Each point is reached from the start by the listed moves, each made 0, 1 or 2 times, or once backwards (-1), plus a little noise. Say if it took an odd or an even number of moves. Then give how often each move was made.

Moves:
(1): [-0.6 -1.1 -2.6  2.0  5.0]
(2): [-2.4  0.9  4.5  2.2  1.2]
Start: [-1.9  1.8 -2.6 -3.6 -2.3]
Points:
[-0.2 -0.1 -9.6 -3.9  1.7] => even (1, -1)
[ 1.0  2.1 -4.6 -7.8 -8.4] => even (-1, -1)
[ 0.5  0.7 -7.0 -5.7 -3.5] => odd (0, -1)
[-6.2  4.8  9.1 -1.2 -4.9] => odd (-1, 2)

Moves:
(1): [ 0.0  2.2 -1.3 -2.8 -4.2 -0.8 -0.7 -1.9  1.2  0.5  0.5]
(2): [ 0.2  1.1 -0.7 -1.9  1.3 -1.2 -1.4 -1.8  0.3 -0.1  0.3]
(3): [-2.7  1.8 -0.9  3.3 -0.9  0.5  1.0 -0.8 -0.3 -1.8 -1.4]
(4): [ 1.5 -0.1 -1.0  1.5  2.6  3.0  1.5  1.3  1.1 -2.8  1.5]
(5): [ 1.8  0.7  2.0  2.7 -0.3  1.8 -0.2 -1.8 -0.4 -0.4 -1.7]
(6): [ 0.0  0.8  0.5  0.4  0.8 -0.9  2.3 -1.1  0.0  0.2  1.3]
(7): [-1.6  0.1 -0.8 -2.3 -2.3 -0.4  0.4 -3.4 -1.2 -0.8  1.5]
(8): [ 1.6 -3.9 -0.1 -1.6  0.2 -2.9 -1.1 -0.9  2.6 -1.7  2.9]
(9): [-1.3 -1.1  1.5  0.8  1.0 -1.0  0.9  1.4  0.8 -2.3 -1.7]
Start: [ 0.4  0.4 -1.5 -1.4 -0.5 -2.4 -1.1 -0.6  1.1  1.0 -1.1]
Points:
[ 5.2  3.0  7.5  8.5  8.4  3.3  6.1  2.9  1.7 -2.7 -6.9] => even (0, 0, -1, 1, 2, 2, -1, -1, 2)
[ 3.3 -4.0  3.2 -4.3 -4.3 -8.2  1.3 -7.5  1.2  3.2  4.1] => even (0, -1, -1, -1, 1, 2, 1, 1, 0)
[ -0.2  -3.9  -4.5 -15.1  -1.6 -10.3  -1.2  -8.5   2.1   0.0   9.3] => odd (0, 1, -1, 0, -1, 1, 2, 1, 0)
[-8.2  8.4 -1.8 -1.7 -7.4 -7.8  2.3  1.1  2.7  1.5 -7.7] => even (2, 0, 1, -1, -1, 1, -1, -1, 2)
[  7.7  -8.1  -6.7 -11.4  10.6  -6.5  -1.6  -5.0   6.7  -4.7  15.4] => even (-1, 2, -1, 2, -1, 1, 1, 2, -1)
[ -5.9  -2.6  -2.7  -2.1 -15.2  -7.6  -1.4 -11.0   6.6 -11.6  -0.6] => odd (2, -1, 2, 0, 1, -1, 2, 2, 2)
[ 4.1 -6.5 -1.1 -4.6  4.4 -6.6  2.9  0.8  2.1  3.8  8.4] => even (-1, -1, -1, 0, -1, 2, 0, 1, -1)

Moves:
(1): [-2.8 -1.6  0.5  0.3 -1.9 -2.0  1.0  0.8 -2.2 -1.6 -5.0  0.1  0.4  2.4
  2.5  0.1 -1.5  1.1]
(2): [ 3.7 -1.9  0.0 -1.6  1.7  2.5 -4.6  1.7  2.1 -2.4 -3.6  0.0  1.1  1.3
 -4.1  2.8 -1.1 -0.6]
(3): [ 0.8  0.1 -2.2  1.3 -1.4  0.5 -1.2  0.2 -0.7 -0.4  0.3 -2.2  2.2  1.5
 -0.5  0.1 -0.2  0.9]
(4): [-0.9  1.6  4.5  0.8 -0.1  0.6 -2.7 -0.9  0.7  1.8 -0.8  0.3  0.1  0.0
  0.7  0.2  0.1  0.1]
(5): [ 0.2  2.0 -4.0  3.4 -0.2 -3.3 -2.4  5.2  2.2  1.2 -2.6  3.2 -1.5  2.2
 -1.1  0.5  2.1 -0.4]
(6): [-4.6  1.3  0.6  1.1 -2.9 -1.6 -3.9 -3.0  3.2 -2.2  3.5  4.7 -1.3 -0.2
 -4.4 -0.4  3.1  1.4]
(7): [-1.1  0.5  1.6  0.9  1.6  1.6 -0.4  2.0  1.2  0.9  0.1 -0.9 -2.3  4.0
  0.4 -1.8 -0.2 -1.4]
(8): [ 1.2 -0.8  1.9 -0.2  0.0 -2.0 -1.6  2.1  0.5 -2.1 -2.6 -0.5  0.1 -0.5
 -0.3 -0.1  2.5  0.5]
(9): [-0.2  0.1 -0.3 -1.5  2.5 -0.3  1.6  3.6 -3.2  0.7  0.7  1.1  0.0  0.7
 -4.3  0.3  0.2 -3.1]
(10): [ 1.2 -2.5  3.3 -2.3  1.2  3.2  1.4  3.8 -1.9 -0.9 -0.3  4.7  1.3 -2.2
 -1.0 -1.0  1.6  1.1]
(11): [-0.4 -1.5 -0.6  2.6 -0.7  0.1  1.0  1.5  0.8 -0.2  2.0 -0.5 -0.9  0.2
 -1.7  1.7 -1.6  1.5]
(12): [-0.3 -3.5 -1.7 -2.6 -0.7 -3.1  0.0 -0.2  0.6 -1.5 -0.4  0.1  1.3 -4.0
  0.2  0.3  1.7  0.2]
(13): [ 1.0 -4.4  1.5  1.0 -1.2 -2.1 -1.7 -2.6 -3.4 -0.1  0.9  1.7  1.4  1.4
  2.9  1.6 -2.4 -0.9]
(14): [ 0.4 -2.8 -0.2  2.6  0.0  2.8  4.2 -1.6 -1.7 -0.1 -0.7 -1.0  1.1 -2.6
 -2.4  0.0  2.8 -3.4]
(15): [-1.2 -1.1 -2.1 -2.3 -0.7  1.1  0.1  0.4 -3.1  0.1 -0.5  0.9 -3.5 -1.5
  3.6  0.0  2.8 -0.7]
(16): [-1.8  1.5  1.7  2.0  1.5 -1.0  1.3 -0.2 -1.9 -1.8 -0.3 -0.5  0.7  0.7
 -0.1  2.2  2.1  2.0]
(17): [-1.8  2.2  0.5  0.4  1.6  0.6 -1.6  1.1  1.6 -3.5 -0.9 -2.5  0.4 -3.4
  2.3 -0.9 -0.2 -4.2]
(18): [-1.5  1.1  2.1  0.4  0.1 -0.7  2.8  0.0  2.0 -1.5 -0.5  0.6  0.4  3.4
 -0.2  1.8  0.8  0.1]
Start: [-0.3  0.3  1.4  0.2 -1.7 -1.2 -1.4 -1.0 -1.0 -1.0 -0.5  0.5 -2.5 -1.6
 -0.7 -0.6 -2.1  0.4]
Points:
[  0.3  -2.5  -4.5   7.0  -1.5 -19.7 -26.0   9.0  -5.8 -18.5 -12.0   5.5
   8.0  -8.0  -5.4   7.1  11.1  -6.6] => odd (0, 1, 2, 0, 2, 1, -1, 2, 1, 0, -1, 1, 2, 0, 0, 2, 2, -1)
[ -7.0  -0.1  -9.3   8.7   6.8 -17.5  -7.7  20.6  -8.6  -8.0 -15.2  -2.9
  -4.0   3.1   3.1  11.5 -12.1  -8.0] => odd (2, 1, -1, 0, 2, -1, 0, -1, 2, -1, 2, 1, 1, -1, 0, 2, 2, -1)
[ 10.7  -1.9   5.2  11.9  10.4   0.0  -6.5  16.3  -3.3  15.5   0.8   9.4
  -6.6  22.0 -13.2   6.3 -12.9  -9.4] => even (-1, 1, -1, 1, 2, -1, 2, -1, 2, 0, 1, -1, 2, 0, -1, 0, -1, 0)
